Each row is a point. The ring and each string are closed loops that go straight from each point to the next, and from the last back to the first. Before rounding, they use only three directions, however many columns there are. Count how often each string passes through the ring. Passing back the other way cancels.

Ring (9 x 4):
[[ 35   2   9  48]
 [ -4  17   5  58]
 [-32  20   6  49]
 [-43   9  15  21]
 [-32  -4  20   1]
 [  6 -26  23 -17]
 [ 39 -35  22 -16]
 [ 63 -32  19   3]
 [ 58 -15  15  29]]
String:
[[-18   0   8  24]
 [ -3  -3  29   9]
 [-36   0  40 -10]
 [-46 -13  24 -22]
 [-25 -28  14 -26]
 [ -6 -25  38 -33]
 [ 16 -42  23 -37]
 [ 37 -45   6 -18]
 [ 42 -38  -3   2]
 [ 31 -23  16   4]
 [ 32 -20  32  -3]
 [ 68 -34  33 -11]
 [ 87 -38  20   4]
 [ 56 -18  37   5]
 [ 29  -9  32  12]
 [ 27  -8  18  23]
 [ 32  -1  30  26]
 [ 36   8  19  50]
 [ 31  17 -12  86]
 [ 13  13 -20  80]
 [  7   0   0  41]
 [ -3   6  22  28]
 [-30  23  32  34]
 [-53  31  18  47]
 [-63  27  -5  55]
 [-38   8 -12  44]]
Times through: 3
String (22 x 4):
[[ -5  13 -15  69]
 [-15  31 -10  86]
 [-13  22  29  42]
 [-14  21  27  41]
 [-31  34  -3  77]
 [-27  21 -17  71]
 [ -4   1   1  36]
 [ -2  -1  20  20]
 [-34   8  -5  39]
 [-16   1  15  20]
 [-23   3  35   4]
 [-14   0  35   3]
 [-11  -5  17  12]
 [-36  -6  -6  18]
 [-68   4  14   3]
 [-39   6  34   3]
 [-20   4  32   9]
 [-12   0   1  31]
 [ -5   1  26  17]
 [-36  22  25  35]
 [-11   9  25  27]
 [ -3   6   5  42]]
Times through: 1

Ring:
[[  0  -4 -22 -25  31 -10 -49 -41  -9]
 [  5  -9 -36 -20   7 -15 -23 -26   8]
 [  7 -21 -29 -13 -41 -14  34   8  41]
 [  1 -18  -9  -9 -54  -3  55  30  39]
 [-10  -8  14  -7 -44  11  50  40  17]
 [-21   1  45 -12 -13  25  19  27 -11]
 [-22  -2  56 -20   7  27  -5   3 -15]
 [-17  -9  51 -30  28  20 -35 -30 -12]
 [ -8  -6  14 -31  42   4 -58 -49 -15]]
String (24 x 9):
[[ -7   0  -7 -17  10   1 -17  -8 -10]
 [  3 -23  -6 -23 -17  -7   6 -18  32]
 [ 12 -30 -27 -21 -33 -18  20 -16  50]
 [ 20 -33 -55 -16 -53 -30  40  -4  65]
 [ 10 -15 -50 -10 -37 -20  28   9  34]
 [  0   0 -33 -10 -12  -8   7  10   3]
 [ -4  -6  -9 -15  -8  -1   3   0   6]
 [  4 -24 -10 -20 -27  -8  19  -7  37]
 [ 15 -32 -38 -21 -36 -23  22 -17  55]
 [ 11  -7 -59 -17   2 -24 -19 -23  12]
 [  3   8 -55 -17  33 -18 -50 -30 -21]
 [ -6   3 -14 -19  23  -2 -34 -19 -17]
 [ -9   8  -9 -19  31   2 -40 -19 -27]
 [ -4 -18  14 -26   1   2 -10 -24  16]
 [ -5 -19  23 -33  23   3 -37 -47   8]
 [-10 -18  46 -44  60  10 -80 -81 -10]
 [-15  -3  40 -36  61  14 -75 -59 -30]
 [-16   7  22 -25  47  13 -56 -31 -36]
 [-10  -6  20 -24  19   8 -28 -23  -8]
 [ -5 -21  26 -29   5   5 -16 -32  16]
 [ -4 -22  28 -38  33   2 -51 -63   8]
 [ -4  -5   1 -37  69  -4 -92 -79 -24]
 [ -7  17 -29 -23  69  -6 -87 -48 -50]
 [ -5  16 -39 -18  50  -9 -66 -32 -41]]
Times through: 4
String, 21 rows:
[[-12 -20  50 -27  -3  17  -1 -15  13]
 [-12  -6  25 -20   5  12  -9  -6  -5]
 [-22  14  29 -17  32  21 -34  -3 -42]
 [-26  -1  76 -31  43  32 -47 -30 -32]
 [-16 -20  69 -38  33  22 -43 -49  -2]
 [ -8 -23  41 -35  19   9 -31 -46  12]
 [ -7 -11  15 -26  16   4 -27 -28   0]
 [  1 -22   7 -35  28  -6 -47 -61  13]
 [  0   5 -36 -27  59 -13 -81 -59 -29]
 [ -3  14 -41 -17  44 -10 -60 -30 -35]
 [ -3   3 -23 -17  19  -5 -30 -17 -15]
 [  3 -18 -11 -23  -5  -9  -8 -24  22]
 [ 11 -20 -38 -25   4 -21 -24 -40  24]
 [  7   7 -67 -21  47 -25 -70 -50 -22]
 [ -4  13 -35 -20  48  -9 -63 -35 -35]
 [ -8   5  -6 -19  26   2 -36 -18 -22]
 [ -3 -21  16 -30  11   0 -24 -39  15]
 [ -4 -30  41 -40  21   5 -37 -60  21]
 [-17 -14  62 -39  49  20 -61 -59 -15]
 [-22   9  39 -23  42  22 -46 -19 -39]
 [-14  -2  26 -20  13  14 -16  -8 -12]]
Times through: 2
